Every row gives one point. To make a cloud, some directions were put in groups of two or more. Within a group, all points are equally far from the middle, so they leave a hole (a ring in 2 directions, a hollow ball in 3). The other directions are filled evenly. Then the cloud was stretched, turned, moved and blurred a little. Count the holes, and give their numbers of directions, smallest first.

Cloud:
[[-0.62  0.20]
 [ 0.07 -0.33]
 [-0.63  0.38]
 [-0.11  0.16]
 [-0.67  0.06]
 [-0.36  0.76]
 [ 0.39  0.31]
 [ 0.07  0.02]
 [-0.27  0.67]
 [-0.52  0.19]
 [-0.26 -0.48]
 [-0.37 -0.05]
 [-0.29  0.51]
 [ 0.64 -0.05]]
Holes: 0

Cloud:
[[ 0.05 -0.69  0.36]
 [-0.77 -0.21 -0.40]
 [-0.55 -0.43 -0.03]
 [-0.29 -0.54 -0.27]
 [ 0.05  0.22 -0.50]
 [ 0.04 -0.10 -0.54]
 [ 0.06  0.52 -0.28]
 [ 0.22 -0.41  0.58]
 [ 0.27 -0.23 -0.48]
 [ 0.53  0.15  0.44]
 [-0.20  0.16 -0.59]
 [-0.31 -0.54 -0.25]
 [-0.62 -0.17  0.25]
 [-0.07  0.60  0.22]
 [-0.63 -0.37 -0.01]
 [-0.17  0.71 -0.30]
 [ 0.07  0.52 -0.28]
 [ 0.25  0.33 -0.32]
 [ 0.23 -0.73 -0.31]
 [-0.80 -0.25 -0.31]]
Holes: 1 (2)

Cloud (32 x 4):
[[ 0.39  0.03  0.44  0.06]
 [ 0.00  0.59  0.61  0.21]
 [ 0.55 -0.22  0.33  0.73]
 [-0.32  0.20  0.40 -0.62]
 [-0.67  0.24 -0.11 -0.94]
 [ 0.44 -0.70  0.49  0.39]
 [ 0.54 -0.50 -0.01 -0.08]
 [-0.42 -0.51  0.15 -0.04]
 [-0.15  0.28 -0.37 -0.39]
 [-0.21  0.75 -0.30 -0.65]
 [-0.06  0.29  0.10 -0.25]
 [ 0.29 -0.54  0.48  0.10]
 [ 0.31 -0.48  0.08 -0.70]
 [-0.52  0.21  0.41 -0.78]
 [-0.08 -0.48 -0.27 -0.33]
 [ 0.67 -0.04  0.27  0.35]
 [ 0.07 -0.37 -0.14 -0.82]
 [-0.17 -0.48  0.28  0.29]
 [ 0.17 -0.09  0.09  0.23]
 [-0.08  0.58 -0.54 -0.64]
 [-0.21  0.18 -0.26 -0.92]
 [ 0.63 -0.07 -0.23 -0.04]
 [-0.03  0.15 -0.63  0.21]
 [ 0.11  0.46  0.28 -0.26]
 [ 0.03 -0.66 -0.38 -0.19]
 [ 0.65 -0.16 -0.12  0.13]
 [-0.10 -0.47 -0.20 -0.52]
 [ 0.03  0.44  0.40  0.40]
 [-0.11 -0.29 -0.18 -0.58]
 [ 0.54  0.06 -0.05  0.32]
 [ 0.08  0.06  0.30 -0.81]
 [-0.01  0.52  0.58  0.36]]
Holes: 0

Cloud (48 x 6):
[[-0.46 -0.61 -0.45 -0.29 -0.06  0.46]
 [-0.19 -0.58 -0.09 -0.41 -0.61 -0.05]
 [ 0.10 -0.45  0.55  0.36 -0.17  0.23]
 [ 0.15  0.29  0.35 -0.10  0.36 -0.71]
 [-0.70  0.32  0.20  0.43  0.21  0.22]
 [-0.11  0.18  0.47  0.00  0.93  0.22]
 [-0.38  0.31 -0.63 -0.10 -0.63  0.17]
 [ 0.40 -0.21 -0.37  0.18 -0.08 -0.48]
 [-0.64  0.42 -0.04 -0.63  0.22 -0.14]
 [-0.38  0.10  0.70 -0.29  0.71  0.37]
 [-0.09 -0.74  0.05  0.16  0.58  0.43]
 [ 0.27 -0.01 -0.16 -0.07 -0.55 -0.65]
 [-0.28 -0.02 -0.14  0.55  0.01  0.75]
 [ 0.15 -0.04 -0.23 -0.46  0.14  0.78]
 [-0.45  0.74 -0.10 -0.46  0.24  0.05]
 [-0.80  0.20  0.06  0.06 -0.14  0.31]
 [-0.38 -0.57  0.12 -0.24 -0.13 -0.65]
 [ 0.36  0.55 -0.46  0.07 -0.49 -0.36]
 [-0.40 -0.28  0.43 -0.38 -0.62 -0.02]
 [ 0.45  0.17 -0.42  0.04 -0.49 -0.26]
 [-0.34  0.20 -0.49 -0.79 -0.28 -0.25]
 [-0.13 -0.30 -0.48  0.75  0.07  0.17]
 [-0.20  0.39 -0.71  0.07  0.57 -0.35]
 [-0.06 -0.43 -0.28  0.31 -0.42 -0.62]
 [ 0.31 -0.01 -0.32  0.00 -0.19 -0.78]
 [-0.41  0.04 -0.72  0.20  0.30  0.47]
 [-0.39  0.00  0.15 -0.27 -0.59 -0.74]
 [ 0.43 -0.13  0.06 -0.35 -0.19  0.34]
 [-0.70 -0.45  0.25  0.19 -0.20 -0.11]
 [-0.40  0.45  0.46  0.13 -0.17  0.54]
 [-0.05  0.07 -0.79 -0.31  0.51 -0.25]
 [ 0.25 -0.32 -0.77  0.10 -0.31  0.10]
 [ 0.14 -0.12 -0.46 -0.78  0.12  0.05]
 [ 0.01  0.26  0.21  0.01  0.53 -0.76]
 [-0.65  0.33 -0.11 -0.41 -0.54 -0.09]
 [-0.42  0.17  0.21 -0.11 -0.55  0.54]
 [-0.17  0.91 -0.13  0.19 -0.46 -0.48]
 [ 0.30  0.80 -0.49  0.09 -0.12 -0.25]
 [-0.31 -0.46 -0.20  0.43 -0.10  0.63]
 [-0.48 -0.57  0.20 -0.81  0.16  0.16]
 [-0.15 -0.48  0.56 -0.04  0.06  0.79]
 [-0.09 -0.10  0.80  0.50  0.23 -0.09]
 [ 0.39 -0.33  0.00  0.07 -0.21 -0.43]
 [-0.07 -0.42 -0.56  0.59  0.11 -0.24]
 [-0.35  0.50  0.58  0.29  0.38 -0.45]
 [-0.33 -0.45  0.51 -0.48 -0.24  0.53]
 [-0.13  0.74  0.25  0.49  0.39  0.20]
 [-0.15  0.64 -0.11 -0.17 -0.64  0.24]]
Holes: 1 (6)
